Every row gives one point. The last column is the point's height on a tilted bowl or saddle (a function of degree 2), plus a little noise. Count its main directions that bend up, bend down and stay straight.
In the rows, 128 means zero.

Points (10 x 3):
[[ 85  87 102]
 [149 203 151]
 [139 119  84]
 [132 176 110]
 [112  67  85]
 [ 37  65 164]
 [ 83 143  66]
 [132 120  85]
 [149 183 137]
 [145  65  47]]
Directions: 1 up, 1 down, 0 straight

Points (11 x 3):
[[ 87  58  89]
 [112 137  87]
 [ 86 139  92]
 [  7 116  63]
 [105 138  89]
 [ 62  54  64]
 [106 141  89]
 [111  87  97]
 [142 112  96]
 [115 167  89]
 [102 121  88]]
Directions: 1 up, 1 down, 0 straight

Points (15 x 4):
[[220 210 149  63]
 [ 69  52 159  24]
 [128 169 108 139]
 [184 174 164 105]
 [111  78 149  89]
 [ 86 166 131 117]
 [ 68 129  82  58]
 [134 164 134 143]
 [ 84 116 114  97]
 [143 148 126 143]
 [130 142  72 114]
 [ 99 199 102 109]
 [161 218 153 113]
 [180 154  24  64]
 [106 113 127 118]]
Directions: 0 up, 3 down, 0 straight

Points (18 x 4):
[[177 124 120 116]
 [227  61 119 217]
 [164  70  49 238]
 [107  96 172 148]
 [ 97 146 125 126]
 [184 170 143 101]
 [128 105  93 147]
 [111 142  46 190]
 [176 165 148  95]
 [127 104 159 126]
 [ 73 105  82 197]
 [ 76 128 139 148]
 [145  90 106 147]
 [143 176  67 151]
 [128 183 106 117]
 [193 112 119 130]
 [233 159 155 139]
 [138 239 100 167]]
Directions: 3 up, 0 down, 0 straight

Points (17 x 4):
[[ 86 110  93 116]
 [142 107 138 101]
 [159   7  17 248]
 [104 156 155 116]
 [101 124  56 130]
 [170  48 129  64]
 [ 68 171 112  67]
 [101 131 145 112]
 [106 163 134 109]
 [186 142 157  96]
 [127 127  88 123]
 [125 148 133 114]
 [151  39  96 121]
 [ 69  81 107 136]
 [130  97 141 106]
 [208 118 162  46]
 [199 157 123 120]]
Directions: 2 up, 1 down, 0 straight

Points (26 x 5):
[[ 51 104  64 114 105]
 [161 124  76 160 100]
 [103  79 114 141 109]
 [ 83 150 119 249  29]
 [213  88 182 158  98]
 [134 146  85 170  89]
 [131 124 157 136  89]
 [112 133  83 134  97]
 [ 85 166 154 105  64]
 [135  69 126 143 104]
 [132  25 146 119 119]
 [ 58  85 141 108 137]
 [105 191 151 156  53]
 [177 183 119 139 123]
 [205 138 108 188 109]
 [177 178  63  88 171]
 [145 129 110 222  51]
 [ 90  65 100  93 101]
 [128 168  76 176  87]
 [144 150 183  77  48]
 [ 34 113  36  94  91]
 [ 60 130 146 154 111]
 [ 39  85 118  52 103]
 [167  98  93 162  94]
 [131  82 141 104  98]
 [111 148 125 144  88]]
Directions: 1 up, 2 down, 1 straight

Points (23 x 5):
[[148 127 142 154 136]
 [107 122 128 150 142]
 [207 125 208  98 195]
 [143 157 101  62 164]
 [111 112 122 151 143]
 [148  99 120 142 143]
 [117 110 170 162 154]
 [115 113 156 168 150]
 [110 122  72  70 185]
 [199 123 109 145 156]
 [113 123  99 178 152]
 [ 73  32  93 119 244]
 [131 121  92 177 152]
 [149 156 143 157 139]
 [ 99 145 128 133 142]
 [136 159 131 104 138]
 [162 103 165  95 159]
 [135 159 135 166 142]
 [138  60 125 249 230]
 [190 133 119 137 146]
 [135 128 131 143 134]
 [111  84  87  68 199]
 [142 153 135 112 135]]
Directions: 4 up, 0 down, 0 straight

Points (24 x 5):
[[ 53 161  72  51 249]
 [111 143 153 121 165]
 [240 124  90 131  74]
 [ 87 139 135 165 136]
 [161  98  94  61 130]
 [ 82  87 143 162 118]
 [170  30 130 126 153]
 [154  80 122 143 152]
 [191 117  41 161  75]
 [164 108 132 181 173]
 [153 139  88 146 131]
 [101  99 160 158 134]
 [139 168  57 159 113]
 [162 208  81 141 109]
 [245 120  99 137  93]
 [130  72  86  41 185]
 [164 181  49 199 120]
 [134 123 121 199 157]
 [177  62  25 146  73]
 [148 123 120  74 153]
 [172 136 136  99 147]
 [125 141 103 102 152]
 [ 70 155 117 105 178]
 [ 96 123 158 146 144]]
Directions: 1 up, 1 down, 2 straight

Points (38 x 7):
[[108 130  99 196 142 120 159]
 [146 196 125 118 117 183 171]
 [127  79 132  96 127 140 140]
 [167 101  74 164 140 154 160]
 [163 132 146 125 166  86 133]
 [ 88 125 118  82  44 119 184]
 [ 96  98   7 134 141 163 226]
 [224 106 150 128  92 128 194]
 [183 103 171 146 158 128 182]
 [153 134  99 122  78 113 128]
 [121  78  74  85 158  82 226]
 [136 163 132  86  79 133 158]
 [141 137 159 138 203 168 159]
 [185  82 124 114 117 173 140]
 [152  64 165 159  95  98 174]
 [119 134 122 112 118 120 125]
 [ 87 114 168  84 127 107 155]
 [103 174  87 210 106 142 173]
 [172 123 127 116 138  63 170]
 [106 133 101 144 106 107 135]
 [ 68 160  93 100 137 148 168]
 [ 50 115 108 100  78 118 221]
 [ 83  96 151 141 155 143 168]
 [169 159 142 140  71 153 162]
 [126 147 135 119 166 126 107]
 [170  67 123  97 145 134 170]
 [159 122 122 158 107  88 155]
 [130  61 112 142  93 114 143]
 [141 122 167 105 160 115 128]
 [163 108 130 100 235  72 172]
 [113 102 172 142 149 119 146]
 [128 120 155 106 158 135 128]
 [106 183  95 130 130 123 102]
 [ 93 112 113 174 170 102 158]
 [ 88 150 139 129 103 174 167]
 [ 92 169 146 161 119  66 147]
 [173 154  95 193 144 156 170]
 [135  89 165 165 213 146 208]]
Directions: 4 up, 1 down, 1 straight

Points (47 x 7):
[[144 127 165 164 137  76 162]
 [144 158 153 123  80 171 187]
 [ 74 130 159 118  74  64 129]
 [101 112 125 120 122  45 148]
 [ 97  89 106 160 122 192 103]
 [165 147  99  50 152  81 114]
 [ 89 116 115 131 108 139 142]
 [ 75 132 116 112 137 128 134]
 [119 101 137 249 104 129 153]
 [149 159 137 131 106 122 142]
 [ 82 208 153 112 157  97 192]
 [ 96 168  41  66 118  79 235]
 [ 83  13 145 163 110 153 117]
 [119 173 144 124 133 166 168]
 [144 132 127  77 228 160 202]
 [ 78 169 150 134 141 154 163]
 [187 115 156 137 117 127 175]
 [151 144 168  86 124 129 122]
 [193 170 179 123 148 130 141]
 [158 138  99 109 115 122 145]
 [166 102  90 138 122  92 155]
 [142 172 119 135  95 195 183]
 [128 106 125  86  80 134 162]
 [ 96 167 110 145  94 102 180]
 [ 94 218  90 177  92 140 217]
 [133 135 136 184 108 123 158]
 [181 182 114 150 109  77  79]
 [117 149  74 148 123 149 157]
 [145 187 187 140 151  86 139]
 [ 82 118 143 124 158 120 119]
 [109 112 125 128 158 130 136]
 [ 74 142 173  95 137  43  76]
 [123 171 135 176 100  59 165]
 [ 83 155 131  85 155  92 131]
 [138 126 130 117  95  69 134]
 [ 75 143 100 125 161 140 160]
 [120 145 132 101 129 159 148]
 [116 164  67 119 127 156 181]
 [113  67 139 168  99  75 197]
 [124 152 106  94 118 156 161]
 [123 162 141 139  77 149 176]
 [204  43 107 133 127  89 244]
 [104 107 170  89 124 153 110]
 [105  91 207 160 110  86 175]
 [135  97  99 190 133 125 131]
 [179 187 111 178 107 159 106]
 [ 96 167 105 121 156 104 184]]
Directions: 4 up, 2 down, 0 straight

Points (44 x 7):
[[200 120 159 127 130 122 101]
 [ 90  90 122 125 126  62  58]
 [128 148  80 153 149  90 102]
 [148 133  93 148 208 123 130]
 [118  60 139 187  76 119  37]
 [ 73  93 165 155 126  20  11]
 [ 98 170  74  60 128 179 125]
 [158 105 149  96 126 107 109]
 [155 141 161 123 186  90  97]
 [ 23 123  88 129 153 128  63]
 [ 54 108 110 115 227 169 108]
 [148 167 160 128  95 157 113]
 [ 53 172  98 166 156 115  80]
 [ 77 117 119 158  70  86  30]
 [144  83 119  98  94  82  85]
 [126 176 106  49 142 128 131]
 [ 73 185 136 106 164 139  87]
 [148 119 131 195  99 170  47]
 [ 70 207 140  78 165 103  72]
 [ 94 189  66  25 138 146 124]
 [ 94 115 157 216 206 122 115]
 [225 165 186 104 103 104 114]
 [ 61 144  76 160 145 111  82]
 [130  82  95 102 163  79 109]
 [119 131  79  96 131 193 118]
 [176 182 175 122 168 119 100]
 [122 108 134 148 152 113 101]
 [ 69 132 133 167 140  70  63]
 [194 156 131 145  62 140 103]
 [185  72 135 168 173 134 101]
 [ 99 153 147 179 128 134  74]
 [116 169  77  83 153 128 127]
 [163 173 102  73 195 140 133]
 [124 123 249 162 166  87  63]
 [100 148  53  51 172  93 105]
 [136  84  90 105 160 176 129]
 [172 201 122 165 117 114  92]
 [156 153 149 124 202 186  96]
 [128 151  93 111 121 123 118]
 [190 175  94 114  13  91 128]
 [ 75 120 108 116 105 167  81]
 [160 145 192 115 143 124 102]
 [135 133 112 146 134 168 100]
 [105 186 121  82 120 128 117]]
Directions: 1 up, 3 down, 2 straight

Points (69 x 9):
[[175 161 162  92 143 105 162 174 155]
 [129  73 135 169 104 121  68 161 114]
 [ 97  94 142 175 174 173 138 152 130]
 [ 73 158 171 122 136 107 140 151 144]
 [104 131 113  89 221  63 144  88  90]
 [166 193  54 181 171 161 160 105 198]
 [140  85  40  89 178 157  99 181  98]
 [144 132 124 101 161 137 104 118 134]
 [164 138 185  93 174  76 131 114 115]
 [138 154  48 101  78 139  95 137 166]
 [133 164 118 128 181 124 221 142 203]
 [207 162 166 109 129 142  93 192 132]
 [121  73 170 105 133 145 170 107 145]
 [168 108 147 170  24 161 157  96  92]
 [129  81 118 105  95 164 164 172 136]
 [129 115 192  74 175  90  77 107  92]
 [ 98  81  63  75 145 114 129  63 156]
 [187  60 130 120 125 139 162 145 147]
 [192  98  84 125  80 139  95 110 156]
 [ 49 140 158  65  98  72 148  90 137]
 [129 144  86  41 157 194 198  90 150]
 [107 102  52  92 118 150 196  78 161]
 [116 204 157 125 170 167 139 168 204]
 [164 119 140 179 147  53 215 113 164]
 [178  87 144 106 131 151 197 152 166]
 [148  82 149 207 126  90  94 130  97]
 [164 128 137 113  52  60 134 140 138]
 [182 109 198 103  58 176  48  61 130]
 [213 134 146  64 169 109 153 145 127]
 [109 164 122 138 142 148 151 145 164]
 [147 102  84 157 149 174 124 130 132]
 [178  64 198 137 123  86  88 107 120]
 [107 113  60 120 121 165 147 108 157]
 [ 98 158 112  40 122  40 149 165  57]
 [ 81 108 133  92 161 109 166  55 158]
 [ 64  52 128  96  74 169 137  89 126]
 [117 131 106 159 144 117 140 137 141]
 [145 120  61 135 238 149 126  35 131]
 [159 100 133 106 129 125 159 124 149]
 [122 150 116 127  19 153 106 118 137]
 [177 158  42 107 162 107 129 128 136]
 [139  90 158 101  71 120 106 112 147]
 [103 140  89 136  38 152  75 142 148]
 [140 202 111 171 126 141 130 125 168]
 [148 186  44 113  75 198 127  51 249]
 [144 154  91 148 179  94 148 128 131]
 [160  80  92 112  79 181 132 101 131]
 [100 179 147 130 158 163  63  80 187]
 [ 96  93  41 195  95 147 118  47 187]
 [ 80 132 147 181  79 169 144 167 110]
 [110 112 140 161 128 145 104  57 145]
 [102 111 174  93 181  97 125 113 122]
 [ 90  85  90 116 146 174 124  33 157]
 [136 175 100 208 146 127 249 228 229]
 [132 114  87  98 131  53 184 102 148]
 [162  94 107 143 203 135  59  85  84]
 [106 127 175 177 170 126 148 115 136]
 [126 217 112 131 209  81 125 171 116]
 [110  41 106  97  84  86 133 109 189]
 [188  91 112  78  83 150 129 163 128]
 [146  49 152  99 124 116 123 146 142]
 [ 91 134 155 172  63 156 158 101 112]
 [ 92  84  54 181  96 132 135 152 142]
 [ 60  76  98  86 160  60 147 136 124]
 [115  40 153 122 123 156  53  80 118]
 [ 68 165 139 102  68 158 149 114 135]
 [140 164 145 152 141 135 139 107 152]
 [135 139  77 101 145  95  96 138 118]
 [210  84 118  44 146  77 152  95 124]]
Directions: 2 up, 3 down, 3 straight

Points (73 x 9):
[[108  73 123 116 179 163 177 159  76]
 [170 105 217 131 160 156 134 157  76]
 [127  78 111 125 104  84  99 101 109]
 [104 154 138 121  72  80 138 134 123]
 [109  21  83  42 124 188  74 134  73]
 [221 123 172 107 155 109  90 157  78]
 [125 106 110  87 144  96 102 118 103]
 [ 78  90 165  83  10  83 134  82  81]
 [183 122 168 170  79 123 183 116  85]
 [104 117 156  86 177 117 134  84  84]
 [ 99 135 134  90 153 194 102 182  77]
 [155 186  94 213  93 125 164 184 106]
 [131 148  75 125 163 147  93 156  88]
 [ 91 106 148 177 151 139 243 164 104]
 [ 81 163 167 178  71 203 210 120  86]
 [170 116 168 155 181 111  59 175 107]
 [194 133 236 137 122 149  65  74  58]
 [ 50  48 111 122 104 122 151  81  63]
 [143 174  73  52 153  44 132 128 110]
 [135 108 136 144 178 103 161 179 113]
 [105 180  64 186 132 165  97 132  63]
 [150 157  84  80 222 204  28 115  35]
 [117 116 109 182 138 145 120 172 104]
 [132 122 168 137  72 141 115  68  81]
 [ 54  76 145 197 125 129 156 225  74]
 [132 141 129 107 127  93  65 122 107]
 [ 94 194  88 102 108 165 168 117  95]
 [118 152 172 188 169 168 104 127 105]
 [193 208 196 145 136 189 168  64  66]
 [ 35 129 110  33 145  83 161 107  94]
 [ 94  98  71 119 117  77 116 123 110]
 [171 127 199  82 192  82 117 113  57]
 [107 134 169 126 105 159 142 117 102]
 [111 122 114 168 124 138  93 178 108]
 [164 117 145 141 163 151 119 123  92]
 [108  68  35 130 119 101 114 146 102]
 [123  33  73  69  93 165 186  96  44]
 [157 164 105  60  73   7 127  90 122]
 [165 165 198 125 104 168 113 143  77]
 [ 99  98 125 159 129 129 151  93  88]
 [ 94 135 152  79 153 105 174  61  90]
 [143 143  93 134 160 102  68  85  84]
 [155 103  73 185 135 120 120 118  90]
 [111 118  85 131 114  75 147 174 140]
 [144 187 106 150 110 117 103 161 106]
 [144 131 206 156 185  83 136 141  96]
 [139 124 125 200 119 163 110 169  97]
 [ 69 162 123 160 112 203 117 143  78]
 [177 151  87 131 114 135 133 129  87]
 [141 135 115 135 202 152  97 168  86]
 [117 155  91 104 186 135 103  80  70]
 [109 124 133 179 109 108  80  52  85]
 [103 119 131 129 116  91 161 153 124]
 [171 162 100 159  55 126 162 116  79]
 [119 219 172 120 107  77 144 155 123]
 [155  71 134 153 138 179 117 103  83]
 [148  70 101 105 136 147 139 187  93]
 [113 163 112 107  64 100 214  74 103]
 [ 62  90 162 144 114 150 134  96  90]
 [117  97 123 190 127 180 189  90  69]
 [162 142  72 157 145 153 107 124  77]
 [188 178 100 182 177 141 116 163  87]
 [103 244  96 127 124  78 146 119  99]
 [166 164  60 116 158 169 104  50  30]
 [106 153 123 146 121 131  97 148 106]
 [ 44 129  65 150 105 103 169 191 102]
 [119 101 138 144 137  75 193 206 142]
 [ 86 126  92 187 163 129 134  73  72]
 [ 96 153  57 102 112 167 103  87  68]
 [ 41  88  80  86 172 128 122  79  63]
 [147 136 136 184 205  69 170 155 114]
 [120 132  96  75 150  71 122  93  91]
 [ 99  95 144 129 128  65 182 143 116]]
Directions: 2 up, 5 down, 1 straight

Points (63 x 9):
[[ 73 162 187 148 105 115 127 145  93]
 [106  96 164 133 111 141 145 101 130]
 [188 141 132 115 174 110 179 122  90]
 [128 116 154 127  87  87 110  63  94]
 [106 119 170 158 102 104 155 140 122]
 [172 115  78 124 117 126  82 114 109]
 [ 82  76 180 163 141 173 145 121 122]
 [116 126 135 151 117 166 207 171 110]
 [115 198 101 102  94 185 117  68  66]
 [205 151 128 123 129 102 162 116  84]
 [109 132 101 126  48 116 131 166  87]
 [126 189 115 173 185 129 159 173 100]
 [180 151  93 153  99 159 174 130 101]
 [158 121 198 105  66 154 137 119  90]
 [135 132  93 188 228   7 102 175  25]
 [135 126 186 133  93 114 161  71  93]
 [100 103  68 213 108 153 124  94  91]
 [153 149 208 140 119 124 146 175 103]
 [ 93 120 113 116 139 145 135 154 134]
 [190 121 160  78 119 135 212 160  71]
 [152 150 135 134 204 168 137 147 124]
 [104 141  96  91 102 235  99 172 109]
 [110 128 190 190 109 114 120 148 111]
 [137 136 206 131 119 149 143  89  98]
 [137  88 183 198  84 164 117 105 102]
 [121 171  90 123 100 190 169 158 107]
 [ 81  94 127  64 115 176 120 225  81]
 [167 174 100 175 111  68 123 155  72]
 [ 39 170 134 139  38 149  75 102  32]
 [166 139 144 140 190  72 150 157  97]
 [105  69 103 138 101 141 149  97 121]
 [156  90 142 124 154 126  76 135 133]
 [166 183 114  61 170 112 133  82  49]
 [135 173 160 206  97 132  84 113  87]
 [149 127 152 153 180 202 114 121 130]
 [148 156 145 104 132  45 120 182  71]
 [147 157  62  80  86 187 111  52  44]
 [147 123 110 160 151 143 133 175 140]
 [109 123 164  66 116 124 192 109  86]
 [124  59  97 159 197  63 103 179 105]
 [138 159 143 216 200 146 124 156 109]
 [127 127  86  88 165  51  58 155  69]
 [201 100 167  74 190  57 145 159  70]
 [ 48  67  89 170 131  98 177  70  76]
 [201 139 124 129 122 106 126  75  83]
 [ 78  50 129  71  51 138  96 198  62]
 [113 175 134 223 198 160 139 154 101]
 [ 80  69  93 100 133 109  64 189  98]
 [147 147 173 152 184 170  44 121 108]
 [127 148 171  19 165 125  86 123  50]
 [169 197  66 114 203  93  56 112  49]
 [ 77 149 184 135 139 111 135 156 108]
 [ 80 195 152 164 114 135 106 185  94]
 [110  89 158 134 112 102  79 172 124]
 [ 98  74 182  61 123 145 147  36  72]
 [153 130 129 104 159 128  77 127 122]
 [162 131 127 109  89 128 133 149 114]
 [155 161 148 121 115 131 135 161 116]
 [ 49 113  87 152  92  87 120  38  48]
 [163 114 129  69 141 165 107  66  86]
 [192 113 144 133  46 155  99 106  78]
 [116 113 197 154  86  91 162 135 109]
 [102 132 168  87 142 164 219 181  77]]
Directions: 0 up, 7 down, 1 straight

Points (65 x 9):
[[191 153 110  85 160 153 141 163 115]
 [149 126 174 117  89 189 171  45 217]
 [144 126 116  84 105 191 143 181 101]
 [ 78 147 155 113 191 135 136  55 161]
 [140 150  74 159  85 180  91  77 182]
 [119 127  79 120 196  85 199 131  70]
 [189 126 139 163 198  77  93 212  98]
 [ 81 146 133 122  81 167  64 187 134]
 [141 125 115  80 132 167  98 124 127]
 [151 100 110 151 119  89  87 125 167]
 [110 133   7 136 150  92 177 143 128]
 [131  98 107  85  23  96 100 138 197]
 [ 98 114 112  91 149  95 141 135 146]
 [108 157  64 107 112 141 123 159 161]
 [113  79 117 134 132 109 116  95 165]
 [184 146 108 189 156  41 176 132  11]
 [154 125 116 139 153 190 100 196  94]
 [109  54 104 128 138  64 113 104 183]
 [204 189 146 133  62 122  73 105 221]
 [196 218 184 138 157 185 181 109 197]
 [112  56 105 128 145 101 125 155 173]
 [201 106 106 179 172 149  72  64 171]
 [155 106 116 120  38  84 104  72 229]
 [166  71  89  95 138 108  87 149 163]
 [150 112  95 154 107  58 168 121 115]
 [ 86 137 119 106  65 152 128 169 153]
 [131  46 173  89 115 169 151  97 197]
 [128  91 123 179 185 171 175 173  81]
 [139 108 103  59  56 130 168 128 163]
 [130 219  81 106 164 139  94 130 164]
 [159 171 164 127 101 130 144 143 148]
 [107 141 143  83 110 107 132 127 158]
 [119 100  93  84  94 124 160 130 152]
 [176 175  72 148  83 137 158 194 120]
 [173 141 162  92  87 152 214 144 164]
 [158 146 169  99 110 124 199 115 165]
 [123 101 170 136 122 157  61  63 187]
 [126 144 110 110 167 147  65  73 138]
 [129 203  56 103 117 116 157 188 180]
 [100 155  99 151  82 185 134 129 144]
 [138  94 122  92 129 131  88  83 158]
 [129 191 179  75 127  94  99 156 146]
 [176 137 138 154  48  77 108  85 210]
 [150 207 186 113 119 133  92  97 180]
 [172 194  92  81 120  57 144  81 180]
 [104 121 107 209 190  92 146 129  60]
 [102 127 131 116 160 118 176 158 134]
 [154 208  98 208  74 170 122  91 156]
 [129  89 152 103 152 183 107 106 154]
 [123  94 165 168 107  74 165 169 148]
 [164 170 181 164 133 162 140 132 132]
 [145 156  97 123 132 150 143  39 183]
 [123 106  66 131 169 179 135 166  98]
 [137 153  93  81 143  86  91 129 136]
 [162 116 158  69 124  56 165  79 147]
 [138 138 138 176  43 137  93 132 159]
 [ 77 124 126 121 143  84 145 178 177]
 [122 148 144 154 117  98 137  95 149]
 [164  97 135  71 122 133 120 142 141]
 [111 145 174 186 143 134 144 161 116]
 [139 107 111  86 172 114  62 138 125]
 [114 149 154 115 103 145 130 148 145]
 [ 92  80 107  68 108 167 177  54 163]
 [195 177 134 136 157  92  91 136 124]
 [133 157 134  64 158 178 122  99 132]]
Directions: 3 up, 2 down, 3 straight
